Each point is reached from the start by the listed moves, each made 0, 1 or 2 times, or once backwards (-1), plus a little noise. Say if it took an odd or an even number of moves. Then give how often each move was made.

Moves:
(1): [45  9 18]
(2): [ -6  37 -17]
(3): [-23  23  41]
Start: [23 -9  4]
Points:
[ 30 -47  21] => odd (0, -1, 0)
[-29  19 -32] => even (-1, 1, 0)
[83 68 64] => even (2, 1, 1)

Moves:
(1): [  7 -13  -2  19 -22 -10  -4  -2  21  19]
(2): [  8  20   5  -4 -20  14   4   4   7   8]
(3): [  1  -5  42  -1  10 -25 -22  12  -6  -1]
(4): [-16  26 -12  28   7   1  -1   4 -18  -4]
(5): [ 43  20 -10   4  32  -2  26  16   4   7]
(6): [ 3  5 10 27  5 30 -7  6  8 -1]
(7): [ 17   7  17   8   3   3  28 -18   6  -7]
(8): [  6  -8  -3  -4 -16   5   9  29 -20   3]
(9): [-27 -17 -11   0   9 -26   7  24  31 -12]
Start: [-13  -8  36   8 -14  -4  -4 -18   7   9]
Points:
[ 15 -19  77 -70 -97  27  26 -20 -63   5] => odd (-1, 1, 0, -1, -1, -1, 1, 2, -1)
[  88  -55  107   21  -14 -105   62  118  101   43] => odd (2, 1, 2, -1, 2, 0, 1, 2, 2)
[119  47  98  44  92 -18  63 -66   7   6] => even (0, -1, 1, 0, 2, 0, 2, -1, -1)
[ 73  54  33  -8 -62  10  27 -25   8  67] => even (1, 2, 0, 0, 1, -1, 0, 0, -1)
[ 40  -8  22   7 -32 -46  73  28  42  25] => odd (1, 1, 0, 0, 1, -1, 1, 1, 1)
[ 55  46  71  91  -8 -26  64  37 -41  22] => odd (1, 0, 1, 2, 1, 0, 2, 2, 0)

Moves:
(1): [  4  -1   6  -4 -10  -5   9   2   0   0  -3   6 -15  -5 -16   6   8  -8
   0  15]
(2): [-3  7 -2 10 16  6  1 -1 -5  4  5  8 -8  3  4  0  9  1  8 18]
(3): [-10   2   7  -8   1   2   1   2   5   9 -12  -5  -9   4  -9 -13 -18  -5
  -5  -1]
(4): [ 1  7 11  6 -6  7 -3 -3  7 -1  8  2 10 -7  2 -9  4  0  0 -5]
(5): [  2  -8   5   4  20  -3  10  -6  -5  -1  10 -13 -10 -20  -5 -19   3   3
  -2   2]
(6): [ 4  1 -9 -8 -3 12  6  1  4 -1  9 -4 12  1  4  0 -6 -2 -2 -1]
(7): [-10   3   3   5  -5  -4   6  -5  -3  -1  -3 -10  -6  -6   4   1   3 -10
 -14  10]
(8): [-2  4 -3 10  9  2  6 13 -4 -8 -3  6 -9 -4  1  6 -5 -2 -6 -7]
(9): [-1 -1 -5 -5  3  0  1 -7 12 -2 -7 -1 -6 -5 17 -2  5  4 10 -3]
(10): [ 6 -9  9  5  5  5  8 -7 -6 15 -8  6  9 -2  8 -6 -5 10 -6  2]
(11): [-4 -1  6  4 -3 -3 -6 15  3 13  9 -7  3 -1 -6 -3  5  0  0 -2]
(12): [  0   3   7 -13   0   2   1  -2  -5  -3  -1  11   7   3   8   2   0   1
   2  -4]
(13): [ 6 23  2  7  7 -7 11 -8 -7 -2  0 -8  4 -1 -6  0  8 10  5 -2]
(14): [ -1 -11   7  -2  -1  -2  10   6  -2   5  -4  -6   2   7   0 -13   3 -13
   1  -1]
(15): [14  4  2 -1 -6  4 -7  1  1 -2 -1 -4 -2  8  5 -6  3  8 -9  1]
(16): [  6   2  -1   0   8   9   6 -11   2   0 -11   3   3   3  -7   7   8 -12
  -5 -16]
(17): [-11   0  -6   0  -9   5   2   8  -6  -5  -7   3  -4  -2  -5  -4   3   3
   3  -1]
(18): [-6 -3  1  8 -8  4  6  0  7  2  3  3 -6  7 -4  6 -1 12  0 -3]
Start: [  3  -7   0 -14   2  -8  -7   4  13   6 -12  16  10  -8  -6   4  -1  -6
   1  -9]
Points:
[-41 -31  17 -21  22 -15  59  56  -1  39  -8 -17 -23 -50   4 -28 -26 -38
 -27  24] => even (1, 0, 1, -1, 1, 2, 2, 2, 1, 1, 2, 1, 0, 1, -1, -1, 0, 0)
[ 44   4 -22 -29   6   8  44 -37  10 -45  16 -26  -1 -11  -5   5  21  19
 -34 -35] => odd (0, -1, -1, -1, 2, 2, 1, 0, 0, -1, -1, 1, 1, 0, 2, 1, 0, 2)
[ 18  23  45  -7 -33  22  11  -1  43  17   4   6   0  -3 -71   9  22 -60
 -48 -16] => odd (2, 0, 1, 2, 0, 1, 1, 0, -1, -1, 1, 0, 0, 0, 1, 2, -1, 1)
[-20  26  47   8 -35  34  87   0 -12  46 -31   1  34  -3 -45 -23   9  -1
 -45 -10] => even (1, 0, 1, 1, 0, 2, 2, 0, -1, 2, 1, 1, 2, 1, 0, 1, 2, 2)
[  18   32   35   23   52    4   36   24    1   -8  -15  -39  -12  -27
  -15 -121  -27   28  -12  -40] => even (-1, 0, 2, 2, 2, 0, -1, 2, 0, 0, -1, -1, 2, 2, 2, -1, 1, 0)

Moves:
(1): [ -3  -8   7 -12   1  -5   0   1  11   3   3  -1   1  -6  -2   1   1   2
  -5   4   1   4  10   3  -3]
(2): [  0 -12   0  -8  -7  -2   5   9 -29   6   0   1   2 -13   8   8 -12  10
 -16   6   4  26   8  13   8]
(3): [ -4  -7   2   5  -9  -5   5   1  14  -6 -11  -1   2  -4  -3   2   2  -8
   1  -4  -5   0 -10   7  -3]
(4): [  0  -4   5   0  -9  -1  -1  -5  -3   9  -1  -7  -2  -8  -5  15   8   7
  -5   7 -10   9  -3  -7   1]
(5): [  1   3   6   4   0  -8  -4   0  -4   4   3   8   0  -4   6  10  -3   6
  -3 -11   2   5  -3   3  -8]
(6): [ -7  -8   1   1  -3   8  -6   1   9 -12   2  -4  11  -8  -1   1 -14   2
  20  -1   0   1  -7 -11   9]
(7): [-11  13   2  -9   1  -8  -5   5  -2  -7  -3   0  -1  -8  -4   0  -3  -3
   9   6  -4   0 -10  -4   0]
(8): [ -7  -7  -1  14   4  -6  -3  -6   5  -3  -4  -4  -7  -1   5  -4 -12  -3
   3   1  19   2  -7  -6   4]
(9): [  0   0  -2  -8  13   3   3   7  -9  12  -6 -10   3 -13  -3  -6  -6   4
   4   1  -8  -4 -15  14   2]
(10): [ -3   1  -7   3  -8 -14  -5   1  19  -5  -9   5  -5   7 -14 -17  -3  -2
   7  -5  -7  21  -5   3   4]
(11): [ 11   6   8 -13   4   3  -1   1   8  -4   2  -2   4   5   0  10  -5 -10
  -5  -4   0   6  -8  -4  -5]
(12): [ -7  10 -20  -3  16   0  -4  -5   4  -3   3  -8  -1  -4  10  -2  -9  -6
 -17   3  -8 -21   4  -3  25]
(13): [ -6   0  -2   3   4   3  -3   1  -4   1  -2  13  -2   4  -1 -11  -5  -5
   0  -5   8   2  -4  -9  14]
(14): [ 10  -7  -3  -1 -11 -19   2 -10  10   0 -20  -5   7   5  -6 -19  40   0
  17 -13  11 -13  14  -7  -6]
(15): [  0   6 -20  -1   6  -5   2 -11  -5  -1  -4  -1  -8   7  -1   2   1 -18
   0  -4 -11 -11  11  -3   8]
(16): [ -3  -6  -8   0   1   2   4  13   2   8  -3  -6   4  12   0   4   9  -4
   1  -5  -3 -11   1  -7  -2]
(17): [  3  -7  10   3  -3   3   2   5  15  -4   2  -2  -7  -3  -6  -7   5   6
   5  -9  -8  -8  -6 -18 -12]
(18): [ 8 -7  0 -4  0  8 13  7  9 -5 17 -7 -5 -3 -3 -1  1 -3 -2  0 -6  1 -8  6
  1]
(19): [-12   3   0 -10 -16 -23  18  -8   1  -3  -3   8   6  22  -2 -14   4   5
 -14 -13   4 -13   7  -9  -2]
(20): [ -8  12   7   9  -2 -11   4  -1  11   3  -9  -2  -6   4  -2  -2  11   2
   6 -18  22   0  17 -12   5]
(21): [-10   3 -19  -8  18  11  10   3   0   1   1  -1   6   1  31   6  -3  -9
   2   3  -4  14   8  -4   5]
(22): [ -5  -2  10   1   5   7  -8   2  -9  -2  16 -10   0  -4  -6   6  -2  -1
 -11  -1  -7   1  -6   6  -6]
(23): [ -1   0  -4  -1 -15  -1  -3  -5   7   6   3 -11   0   1   5  -1   3  -2
  -9   0   2  -2   7  -4  -4]
(24): [ -9   3 -23   6   4   6   2  -8  -6  -6  -2   3  -5   3  -3   6   2  -2
  -3  -5  15   6  -5  -6  10]
Start: [ -9   4  -3   0  10  26   1  -2   0  -1   3 -13  -2   2   4   0  -2   6
   8 -15  -5   3   6   5 -11]
Points:
[ -23   16   23  -16   25  -56   24   -2   25    6  -17  -38  -25   -2
  -81 -101   89   20   45  -58   33  -76  -11    1  -18] => even (1, -1, -1, 0, 0, -1, 2, 1, 2, 0, -1, 0, 1, 2, 0, 0, 0, 2, 1, 1, -1, 1, -1, 0)
[  5 -46   2  -5  -6  -5 -21 -12 -70  16 -43 -42  -7 -42 -53 -39  45   2
 -13 -25 -84 -36  -9 -12  24] => even (-1, 2, 1, 2, -1, 0, 0, 0, 1, 0, 0, 1, 2, 2, 2, 0, 2, -1, 0, -1, -1, 2, -1, -1)
[-73  18 -22 -30  20 -46 -10  -1 100  12 -68 -92  30 -39  29 -47  43   7
  91 -78  50 -54  53 -63  -7] => odd (2, 0, 0, -1, 1, 2, 2, 1, 2, 0, 0, 1, -1, 2, 0, 1, 1, -1, 0, 2, 1, 0, 2, 0)
[-102  -11 -104  -78    2  -31    2  -12  -24    6  -67  -18   40  -64
   43  -75  -53   14  -23   29    9   48   10   27  108] => odd (2, 2, 1, 0, -1, 1, 2, 0, 2, 1, -1, 2, 2, 1, -1, -1, -1, -1, 1, -1, 1, -1, 2, 1)
[ -43  -16 -121    8  -14  -63   88  -37   -6   -4  -79  -11  -28   35
   19  -26   71  -50   -5  -67   11   95   41    7   64] => odd (-1, 2, 2, 2, 0, -1, 0, 1, 0, 2, 0, 0, 1, 2, 2, 0, -1, 2, 1, 1, 2, 0, -1, 1)
[-25 -10 -66  48 -11   0  24 -55 -30  33 -79  13   8  71  -4 -59 106  24
  61 -71  98 -63  25 -85   8] => even (-1, -1, -1, 1, 0, 0, -1, 1, 1, -1, -1, -1, 2, 2, 0, 1, 0, -1, 1, 0, 0, -1, 0, 2)
